Each row is a point. Any point is a mix of the corners, with weights that add up to 1. It lies inside the corners' shape when no weight is negative. Is each point inside? If not, which corners have a negative weight?
In the rows, 128 means zero.

Corners:
(1): [146 128]
(2): [177 147]
(3): [ 77 205]
Points:
[171 149] -> inside
[181 130] -> outside (3)
[113 152] -> outside (2)
[148 135] -> inside
[166 114] -> outside (3)
[172 148] -> inside
[120 147] -> outside (2)
[171 149] -> inside

Corners:
(1): [117 145 115 125 187 108 127 184]
(2): [ 65  86 103  95  47  86 102  87]
(3): [106 152 192 114 198  97 136 136]
(4): [122 203 155 124 173 104  79 149]
(5): [142 174 129 129 215 122 110 100]
(6): [109 187 150  78 163 149 133 148]
(7): [152  69 118  93  16  97 133  91]
(8): [ 99 122 155 112 158 167  98 122]
(9): [ 93  96 122 159  18 119 153  99]
Points:
[125 140 140 124 128 126 129 126] -> outside (2)
[ 97 174 162 120 175 121 101 118] -> outside (1, 7)
[118 146 136 114 150 105  99 135] -> outside (6, 9)
[107 138 148  91  95 126 128 121] -> outside (1, 5)
[ 96 120 121 108  97 121 109 112] -> outside (3)
[109 163 144  97 141 135 131 137] -> inside
[111 108 110 126  62 103  95 128] -> outside (3, 5, 6)
[ 83 177 150  95 193 117  71 121] -> outside (1, 7, 9)

Corners:
(1): [189  71 101 177 143 140 166  96 128  57  96  97 127 189  97  73  90 145]
(2): [157  85  77 146 158  88 122  27 102 112 136 116 138 126 119 208 109 239]
(3): [103 170 167 113  73 135 132 155 143  96 142 111 134 144 171  87 166 153]
(4): [ 79 184 116 104 135  71 118 153 128 142 176 125 171  95 181 128 142  98]
(5): [ 99 141 158  82 104 105 154 155 101 177 127 143  66 138 135  84 115 126]
(6): [133 157 156  99  87 110 118 173  97 184 113 168 160 103 215 107 144 100]
(7): [ 96 129 117 141 125 167 146 124  77 106  85  67 138 131  80 100 109 144]
(8): [201 101  99 131 165 120  46  50 161  87 133 125  96 112  58 222 100 179]
(9): [123 125 137 113 181 160 151 139 106 107 119 132 129 189  80  97 151 149]
(10): [ 91 189 235 105 103 114 142 143 165 189 173 111 166 168 247 134 122  79]
(11): [181  80  94 152 169 126 166 158 169 110  58  50 136 187  67 102 134 208]
(12): [ 52 123 164  73 116  91 104 157 125 154 107 158 157 124 215 142 126  95]
(13): [ 64 206 202 161  59  62 114 175 119 172 132 177 135 121 190 115 162 128]
(14): [121  90  85 166  89 120 132 141 153 121 140 114 143 158  70  98  86 131]
(15): [163  93 128 190 184 178 115 161 109  77 128  55 123 164 115 119  98 184]
(16): [151  97  84 182 150 149 146 130  91 149 122  46  70 178  83  98 134 132]
(17): [123  75 196 121 131 115  82  80 124 140 155  72 172  91 132 123 131 160]
(18): [119 140 179  56 124  51  70  96 107 111 164  70 187 155 122 176 120 148]
(19): [115 129 151 125  95  93 183 168  91 113 138 158 109 151 120 126 160 100]
Points:
[124 129 148 116 126 120 134 133 126 127 130 113 146 145 147 120 122 132] -> outside (13, 16)
[118 129 155 117 143 118 106 127 132 140 128  97 157 137 140 139 116 157] -> outside (1, 3, 16, 19)
[119 144 155 115 118 104 124 130 114 141 127 128 146 136 155 128 146 131] -> outside (5, 14, 15)
[127 124 124 140 114 113 128 139 129 129 125 111 127 145 123 121 118 141] -> outside (9, 17)
[ 79 145 177 115 117 106 114 131  58 144 135 118 145 113 173  93 154 149] -> outside (8, 10, 11, 14, 19)
[128 123 141 135 119 123 131 127 122 120 125 106 131 153 128 116 127 148] -> outside (4)
[124 122 133 137 125 124 135 139 127 130 117 116 128 142 135 114 128 141] -> outside (18)

Corners:
(1): [118 125  71 137 100 101 135 144  69 141 126 101 189  57  80 110  90 137
 111 102]
(2): [131 121 111 216  91  97  82 106  25 148 102  93 109 116  68 111 132 113
  96 106]
(3): [208  81 179 190 166 161 134 202 177  81  96  84 138 161 136 160 155 157
 151 132]
(4): [ 83 132 130  93 114 166  95 131 122  59 103 176  75 147 210 131 100  89
 139 114]
(5): [123 175 135 107  90  59  80  53  97 132 170 181 139 114 156  43 136 100
 119  68]
(6): [149  94 109 182 171 153 143 162 150 134  80 116 185 165 142 170 155 158
  96 188]
(7): [114 126 128 229 104  96  90  96 105 164  74  99 163  54 106 116  79 130
  60 133]
(8): [163  61 153 132 136 196 149 164 209  77  54 137 179  93 107 159 172 151
 136 198]
(9): [ 64 167 135 104 115 117 119 137 112 168 182 128 102 109 112  90 148  85
  97  52]
(10): [ 92 248 120  98  81 124 127 111 116  87 119 131  50 142 138  87 128  72
 150 137]
(11): [154 110 107 122 134  88  92 115  91 179 112  99 150 119  27 143  71 112
  97 111]
(12): [119 192  71 179 106 111 116 113 117 135 124 150 107 121  68 112 113 129
  71  28]
(13): [108 147 150 106 173 192 140 140 112 117  98 192 116 136 202 105 170  94
 152 119]
(14): [129  84 121 172 145  26  60 141 118 163  68 169 130  79 120  69 115 183
 128 158]
(15): [105  97 120 171 119  60  69 127 142 139 105 136 169  96 117 179 104 134
 172 133]
(16): [157 174 127 121 158 177  85 205 162  93  66 141 201 133 167 118 140 136
 155 164]
(17): [ 71 191 124 110 141 156  95  91  53 112 189 135  92  96  97 114 101 134
  88  91]
(18): [161 144 203  88 122 182 130 168 167  86  25 128 162 135 153 195 166 150
 139 146]
(19): [110 158 120  98 155 112 131 164  94  54 116 202 107 108 163 126 146  96
 100 133]
(20): [ 26 205 138  97 144 109 139  98  89  63 105  92  79 153 138  73 112  71
  86  40]
(21): [132 104 208 182 113 144 156 171 163 107  80 118 192 165  88 176 127 178
 115 168]
Points:
[124 133 142 144 125 121 108 130 134 128  99 137 138 127 130 119 135 123
 125 122] -> outside (1, 17, 19)
[116 136 124 140 126 104 102 131 119 117 111 145 138 113 124 131 121 120
 125 117] -> inside
[121 152 132 141 122 107 106 131 115 118 111 137 133 110 118 114 126 122
 122 118] -> outside (4, 6)
[132 137 154 126 124 145 118 144 136 105  76 133 144 118 135 146 137 131
 121 132] -> inside
[133 143 155 152 131 125 122 130 116 111 109 126 109 127 106 111 137 128
 101 105] -> outside (1, 4, 6, 15, 16)
[126 142 139 143 127 124 115 136 122 120 100 132 143 116 112 129 131 135
 114 123] -> outside (4)
[139 123 156 124 129 142 117 146 151 132 103 137 144 159 135 102 157 125
 122 103] -> outside (1, 7, 10, 15, 17, 19)
[126 134 119 132 133 118 109 132 125 116  99 140 142 112 129 123 120 128
 122 129] -> outside (2, 9, 21)
[133 152 102 129 111 116 104 117 101 138 100 163 134 100 136  93 134 110
 105 125] -> outside (3, 15, 17, 20, 21)

Corners:
(1): [132 116 113 136 142 133 145 109 166 138 117 107 185 146 127 144 152 112
 128 146]
(2): [136 114 155 107 135 113 150 152 117 140 121 116 129 134 112 141 122 128
 140 147]
(3): [129 133 153 176 127  96 145 117 126 102 144 146 105 124  83  46 112 131
 139 141]
(4): [113 146  83 141 159 154 106 148 115 146  83 137 107 112  93 177 133 145
 104 132]
(5): [124 115 160 125 153 116 119 140 116 111 128 108 145 142 129 126 135 105
 125 130]
(6): [184 249 154 159 138 160 104 109 119 152  74 168  94 128 142 165 143  91
 119 136]
(7): [146 112 145 109 133 134 106 110 185 112 137 113 150 116 149 166 132 127
 134 132]
(8): [114 119 147 104 141 106 164 150 140  94 118 176 162 129 145 139 123 184
  99 124]
(9): [111 130 157 107 111 141 105 145 113 115 112 153 115 117 119 146 132  96
 120  93]
(10): [139 160 132 151 119 149 130 146 136 125 132 106 106  89 136 113 100 103
 105 160]
(11): [125 109 164 143 116 132 107  45 105 119 119 158 115 131 147 156 127  90
 139  85]
(12): [114 144 126 154 148 129 191 155 135 108 110 108  92  86 127  80 140 223
 113 122]
(13): [113  87 148  85 146 129 113 141 136 221 125 108 208 144 158 125 106 109
 114 135]
(14): [124 154 149 146 125 143  86 149 143 185 121 123 118 124 152 156 119  94
 112 141]
(15): [112 130 134 151 138 121 149 147 146 105  94 101 111  84 105  98 108 107
 125 150]
(16): [116 166 147 115 164 143 142 157 109 116 120 173  96 135 149 153 145 137
 124 150]
(17): [149 136 110 130 154 107 117 154 153 149 130 154 122 104 166 153 163 125
  87 146]
(18): [124 147 134 141 121 150 117 139 124 102 113 109 132  73 138 161 174 142
 122 132]
(19): [118 120 109 113 124 102 141  63 142  93 116  92 120 138  70 137 115 135
 123 148]
(20): [130 121 147 125 121 125  99 122 123 121 104 130 114 148 110 108 104  91
 114 165]
(21): [103 110 103 107 131 111 111 149 118 101 121 106 112 138 122 148 113 104
 144 150]
Points:
[118 131 150 129 126 131 130 109 123 120 115 126 123 131 134 125 109 101
 123 126] -> outside (2, 3, 4, 7, 17, 18)
[125 136 143 126 133 129 135 138 135 118 117 123 128 125 125 124 124 127
 124 144] -> outside (4, 11, 17)
[138 166 134 148 137 136 108 121 120 123 115 152  81 123 122 134 129 121
 117 128] -> outside (1, 2, 8, 13, 15, 18)
[123 143 118 133 142 128 118 137 131 138 107 131 126 132 114 138 122 111
 110 149] -> outside (2, 7, 11, 12, 18)
[123 142 131 148 128 128 132 114 124 127 116 124 130 123 115 119 130 135
 123 122] -> outside (2, 7, 15, 16, 17, 20)
[138 152 144 143 137 145 108 123 140 145 104 148 121 115 141 142 143 113
 118 127] -> outside (2, 5, 8, 10, 19, 21)

Corners:
(1): [148 163  91 102 216 200 115 138 171 129  96  96 141 143 164 158  63 104
 183 131]
(2): [184 117  89 156 208 175 158 116 191  79 108 136 151 107  76  84  93  94
 209 174]
(3): [131 141 110 169 141 126 141 105  77 196  66 154  89  98 134 148 123 168
 125 104]
(4): [145 174  92 159 135 221 133  76  68 171 115 116 146 130 150 135 119 166
 123 123]
(5): [167 176 101 121 217 196 120 195 169 144  95 127 191 152 100  79  37 144
 166 144]
(6): [100 146 128 137 101  19 171  97 120 103 130 130 118 182 122 150 132  60
 108 146]
(7): [ 98  94  99 131 104  63 162 179 129  69 160 121 158 166 149  79 172  83
 133 149]
(8): [103 139 173  88 122  64 159 139 100  93 174 136 122 143 134 100 133 108
  99 140]
(9): [143 129  94 141 107 146 136 120 162 139 102 117  97 150 144 160 135 148
 107 156]
(10): [172 114 105  89 204 232 140 169 190  82  93 120 178 159  99 102  82  95
 128  97]
(11): [129  96 122 188  84 144 128  90  94 185 148  95 126 147 200 133 114 169
  88  77]
(12): [111 122 149  58  91  30  84 132 138 102 155 155 110 185 131  94 160  54
 100 134]
(13): [189 143 103  82 142 201 120 171 171  86 101 100 220  93 113 115  59  78
 161 111]
(14): [ 71 157 110 166 117 159 101  91 112 184 126 117  59  83 108 159 173 127
  95 116]
(15): [104 166 159 154 129 123 123 106 117 224 174 146  87 126 137 197 195 200
 115  82]
(16): [ 68 120 164 145  97 109 105  70 125 158 107 122 156 141 158 160 131 150
  82 119]
(17): [182 123 109 113 191 171 140 170 132 139  82  79 231 131  94  92  99  66
 136 147]
(18): [ 86 105 176 147  70  42 113 111  92  81 144  79  64 188 128 157 179  95
 133 153]
(19): [123 137  66 181 128  75 118  73 117 125 132 108 116 145 130 143 116 181
  87 100]
(20): [134 109  68  72 154 172 149 136 158 133 113  95 159 163  93 104  65 132
 158 112]
(21): [110 167 142  87 105  32 148 107 145  74 125  91 107 160 140  77 187  93
 116 123]
Points:
[126 135 101 133 151 155 140 111 140 135 121 109 137 138 132 132 119 128
 131 127] -> outside (3, 5, 12, 13, 18)
[125 135 139 116 123 113 131 121 124 127 126 120 126 147 126 119 134 111
 119 128] -> outside (1, 7, 19)
[113 122 120 133 119 134 119 109 122 126 127 110 132 149 127 108 134 126
 108 132] -> outside (1, 3, 6, 13, 15)
[126 136 118 131 144 136 129 124 130 139 117 118 135 144 127 125 122 124
 122 125] -> outside (13)
[163 151 105 126 166 150 134 123 144 114  99 121 167 134 129 103  85 115
 134 131] -> outside (7, 14, 15, 18, 20)
[121 134 121 123 137 129 127 116 136 130 116 109 138 146 137 130 118 122
 127 124] -> inside

Corners:
(1): [ 57 113  87  87 109  87  93 142  96 124 159 118 166 168 159 109 181  81
 111 150]
(2): [ 73 157  70  98  99 105 141 110 112  80 181 122 138 152 135 184 172 119
 133 106]
(3): [146 120 129 130 127 162 126 140 118 107  88 133 169  92 147  91 143 162
 163  98]
(4): [ 45 124  60  96 129  87 136 120 143 123 154 143 142 148 166 158 198  64
  74 176]
(5): [193  88 163 137 148 131 157 149 125 132 151 162 167  98 135  84  98 128
 134  88]
(6): [140  87 145 197 139 143 145 154 134 118 122 112 166 134 129 100  88 187
 153 132]
(7): [129 118 155 163 117 124 133 168  95 131  89 121 153 112 124  80  91 117
 137 104]
(8): [135 131 115 153 130 133 156 147 124 152 100 166 181  98 112  94  87 189
 141 120]
(9): [ 81  78 102 125  64 125 130  65 165 105 119 102 117 172 108 132  67  34
 159 160]
(10): [ 89 162 106 116  76 118 105 164 163 137 182 116 141 130 133 132 172 120
  95 139]
(11): [140 143 178 151 168 174  76  92 140 137 145 173 169  90 123  99  62 123
 140 122]
(12): [119 114 108 112 115 101 121  87 153 144 139 124  92 158  78 150  98  46
 208 170]
(13): [  7 127  93 110  89  88  93 129 100  82 177 136 129 103 116 152 212 118
  55 106]
(14): [115 120 192 147 138 121 129 127  92 155 137  93 138 100 154 153 100 111
 160 132]
(15): [136  80 145 129 173 186  98 119 110 132  94 123 161 120 138 118 132 165
 104  85]
(16): [149  96 155 139 122 125 109 139 135 105 120 134 154 127 145 124  95 139
 121 101]
(17): [111 104 142 143 163 137 148 182 130 123 134 117 175  98 137  93  78 192
 139  94]
(18): [156 125 161 109 154 151 181 155  95 101 113 103 111 100 116  87  92 161
 102 152]
(19): [124 159 157 152 121  71 156 124 128 150 112 113 138 123 149  83 127 178
 144 109]
(20): [107 113 125 124 100  66 118  57 179 138 105  81 152 162  97 113 121  71
 175 158]
(21): [132 114 177 129 144 140 175 142 152  97 121 155 154 164 110 132 126 188
  91 114]
Points:
[143 106 147 142 137 136 137 148 140 130 121 135 153 133 131  96  93 147
 123 127] -> outside (2, 3, 13, 14, 20)
[112 115 135 134 123 123 129 127 128 118 128 125 152 124 132 114 121 131
 125 123] -> outside (12)
[103 135 138 135 131 117 131 134 127 131 144 127 143 114 124 120 131 144
 117 121] -> outside (1, 3, 9, 16)
[118 123 135 135 123 127 132 143 128 124 126 127 152 121 130 111 121 139
 131 118] -> inside

Corners:
(1): [104 127 117 156 142 148 121 113 144 123 145 111 152 150 125 127 150 149
 114 137]
(2): [119 113 115 114 143 130 110 134 125 124 140 144 126 147 185 114 127  12
 103  90]
(3): [120 155 149  98 148 143 140 119 145 141 116 110 158 122 109 124 141 156
 116 141]
(4): [127 125 139 152 116 117 137 100 102 154 139 148 138 122 108 147 133 149
 152 132]
(5): [121 147  88 156 111 140 141 145 132 127 145 118 145 134 147 143 120 154
 146 125]
(6): [127 119 146 144 158 130 142 134 124 131 142 112  87 109 130 129 140  74
 127 123]
(7): [129 142 113 101 151 130 123 138 125 103 148 114 144 120 118 144 112 137
 101 124]
(8): [120 137 135 136 144 141 136 130 131 101 127 102 149 113 113 139 125 126
 117  93]
(9): [126  60 143 133 127 137 142 131 133 107 109 107 135 118 127 112 136 113
 100 131]
(10): [135 145 131 142 111 139 129 137 100 133 140 118 136 145 110  79 139 154
 122 151]
(11): [140 109   7 157  89 154 120 106 113 143 139 159 150 189 112 149 127 153
 143 107]
(12): [126 131 132 132 104 155 116 131 134 129 130 107 152 124 109 142 148 140
 152 135]
(13): [113 116 146 118 146 151 119 135 131 119 144 101 125 126 121 128 133 168
 131 103]
(14): [155 155 119 149 144  75 113 133 132 128 146 132 124 131 124 143 139 126
 165 122]
(15): [136 149 126 134 138 158 175  80 121 126 151 187 101 133 107 132 135 136
 177 124]
(16): [191 135 141 136 156  85 122  87 140 113 143 120 123 115 149 137 137  60
 122 103]
(17): [129 139 145 129 135 161 118 139 123 112  61 117 127 143 111 124 137 145
 141 125]
(18): [125 117 150 144  99  98 109 118 122 120 122 112 125 140 120 126 140 151
 123 125]
(19): [126 115 150 114 147 145 148 118 142 112 120 102 108 128 118  53  81 153
 117 126]
(20): [114 141  92 128 147 151 103 135 142 152 117 122 120 110 125 120 124 128
 104 118]
(21): [146 150 116 134 137 137 125 145 139 157 144 157 148 148 129 156 129 153
 128 135]
Points:
[130 111 138 136 119 140 125 117 121 134 125 131 133 142 122 130 152 121
 132 128] -> outside (5, 7, 8, 14, 19, 20)
[133 129 125 134 126 138 131 123 122 135 133 135 131 130 123 139 135 131
 135 126] -> outside (1, 8, 14, 19)
[134 135 120 137 133 129 125 126 128 127 134 127 134 133 124 138 137 128
 134 122] -> outside (19)
[116 125 104 133 128 142 124 130 131 121 128 118 138 134 122 139 136 134
 126 118] -> outside (4, 10, 16, 19, 21)
[132 129 124 127 138 133 124 123 128 125 131 126 132 133 127 128 130 118
 123 118] -> outside (5)
[128 126 133 139 123 123 127 117 122 130 131 125 131 131 119 129 131 140
 132 125] -> inside
